Each row is a point. The window is the flat piece filled in between its corners: a triangle in 3 columns, a solid with four corners in 4, and so on. A path goes straight from each point to the next, and from the last back to the first. List the points from which the path goes on through the window.
(in the rows, 128 means zero)

Window, 3 rows:
[[216 179 118]
 [193 145 143]
 [ 97 103 101]]
Path:
(1): [152 160 114]
(2): [129 128 159]
(3): [170  98  63]
(4): [171  93  70]
(5): [172 173 142]
(6): [141 171 119]
(7): [240 134  91]
(8): [146  87  82]
(9): [135 141 129]
(10): [204 197 112]
(11): [233  90 142]
(12): [194 143 112]
Through the window after points: 4, 8, 10, 12

Window, 6 rows:
[[ 82 128  67  97 196 174]
 [186  74 110 146 164  57]
 [188 136 162 163 153 138]
 [105 135 107 143 166  99]
 [176 105 155 232  75 150]
 [152 170 162 112  69 185]]
Path:
(1): [137  78 192 192 159 143]
(2): [106 105 178 132  98 115]
(3): [242 157 110 160 118 145]
(4): [175 159 127 155 114 164]
(5): [132 115 181 138 120 128]
(6): [135 108 160 154 110 131]
(7): [249 207 133 170 148 187]
(8): [169 185  77 161 153 148]
(9): [ 99 105 162 130 133 187]
(10): [162  84 140 111 190 146]
(11): [121 156  88 150 141 158]
(12): [179 145 100 180 156 113]
(13): [163 115 196 142 137 158]
(14): [101  83 163 144 144 108]
(15): [133 135  61 135 165 127]
(16): [213 175 101 163  93 130]
Through the window after points: 4, 6, 12, 16

Window, 8 rows:
[[117 131 124 122 108 109 124 178]
 [ 83 166 126 147 141 184 137 109]
 [ 93 145 178  81 112 120 105  85]
 [163 173 145  98 154 115 126 160]
 [146 249 171 145 162 161  93 126]
 [ 95 127 121 179 168 106 119 173]
 [ 99 166 100 129 129 105 161 152]
 [205 133 142 136 106  93  96 126]]
Path:
(1): [130 158 168 143 137 166 154 152]
(2): [130 176 167 139 120 124 147 132]
(3): [118 157 118 116 133 163 101 114]
(4): [112 180 125 152 170 117  78 122]
(5): [124 174 171 132 112 150 146 142]
(6): [144 166 160 129 143 120 137 133]
(7): [117 176 127 105 136 130  93 119]
(8): [111 115 107 115 174 110  87 107]
(9): [142 191 157 152  93 159 148 153]
(10): [103 138 162 167  79 128 159  68]
(11): [140 171 119  69 167 103  84 195]
(12): [103 135  98 133 113 114 106 165]
(13): [156 160 191 106 129 111 161 157]
(14): [ 98 154 149 158 165 129 166 168]
(15): [121 149 121 146 138 113  92 151]
(16): [ 72 184  86 106 149  94  95 135]
Through the window after points: 8, 10, 12, 14

Window, 11 rows:
[[100 112  96 134 104  55 110 114 119  96 137]
 [116 175 128 147 136 111  85 119 127 140 129]
 [171  71  98  65 175 158 163 108 120  91  44]
 [141 145 151  53  80 114 158 143 168 118 111]
 [100 135 146 170 149 120 127 149 159 143 138]
 [ 43 167  69  80 158  65 140 156  99 155 175]
 [163 179  72 136  12 147 201 164 140  75 149]
 [ 61   7 145 124  93 132  66  98  47  97 150]
 [112 104  91 155 120 177  90 152 147  77 179]
 [145 146 101 133 175 122 149 126 118  98 175]
 [ 80 130 126 125 144 157 122 173 110  56 152]]
Path:
(1): [138 116 140 122 127 107  80 157 120 128 139]
(2): [ 90 168 103 143 129 111 122 108 125 110 134]
(3): [ 61 213 112 144  70  88 108  57 151  89 169]
(4): [118 117 112 123 110 116 134 163 117 112 145]
(5): [104 105 110 132 111 145 108 170 104 101 144]
(6): [ 79 141 135 124 186 141 132  81 151  33 180]
(7): [ 98 138  95 132  92 120 146 114 130 107 138]
(8): [166 113 110 109 128 110 106 163 124  99 141]
Through the window after points: 1, 5

Window:
[[ 99  71  58  25 202 191 139  13 181 104  52 196 118 180]
 [168  69 124 181 114 175  99 118 114  29 142  93 104 116]
 [216  64 148 132 148 123 179  65 171  75 181 156 110  74]
 [156 207 161  81 125 143  91  87 112 218 159 191 163 115]
 [216 138 105  97 144 172 138 159 142  92 158 173 127 102]
 [ 73  95 115  92 175 152 124  91 202  60  31 190  93 111]
 [118  47  51  38 133 160 138  43 130 110   7 156  91  75]
 [ 81 148 210  38 103 158 163 165  73 167 126 183 141 138]
 [143 155 120  73 106  79 130 141 144 156  60 150 185 183]
 [184  64  98 204 122 147 125 143  85  86 178 193  72 118]
 [175  83 137 168 136 165 158 142 186 129 145  97  68 111]
 [102 127 141  39 164  74  85 161 130 160 113 109 126 132]
 [134 212 115  89 173  81 181 145  64 169  84 118 191 133]
 [104 154  68  97 122 116 139 153 102 174 140 157 239 112]]
Path:
(1): [132 120 141  77 160 142 117 118 130 153  78 155 166 126]
(2): [181  74 134 139 155 148 158 148 115 127  91 208 149 126]
(3): [151 127  94 105 129 139 117 120 121 105 153 140  99 109]
(4): [163 180 104  82  87 103 189 103 106 117 164 118 108  99]
(5): [144  81 147 132 175 152  86 152 148 143  95 163 152 126]
(6): [135  93 143  67 178 139 149 105 155 107  77 184 177 105]
(7): [135 179  83  90 102 130 105  83 126 167 140 106  71 158]
(8): [142 117 104 105 120 145 157  94 137 103 126 134 110 132]
(9): [184  61 173 148 203 139  76 169 151 116 131 169 169  58]
(10): [158  68 174  70 180 123 131 131  89 159  90 174 204 110]
(11): [117 150  80 105 118 151 128 103 159 111 112 150 102 115]
(12): [108 149 102  65  97 106 178 137 123 121 161 140 119 111]
Through the window after points: 2, 8, 10
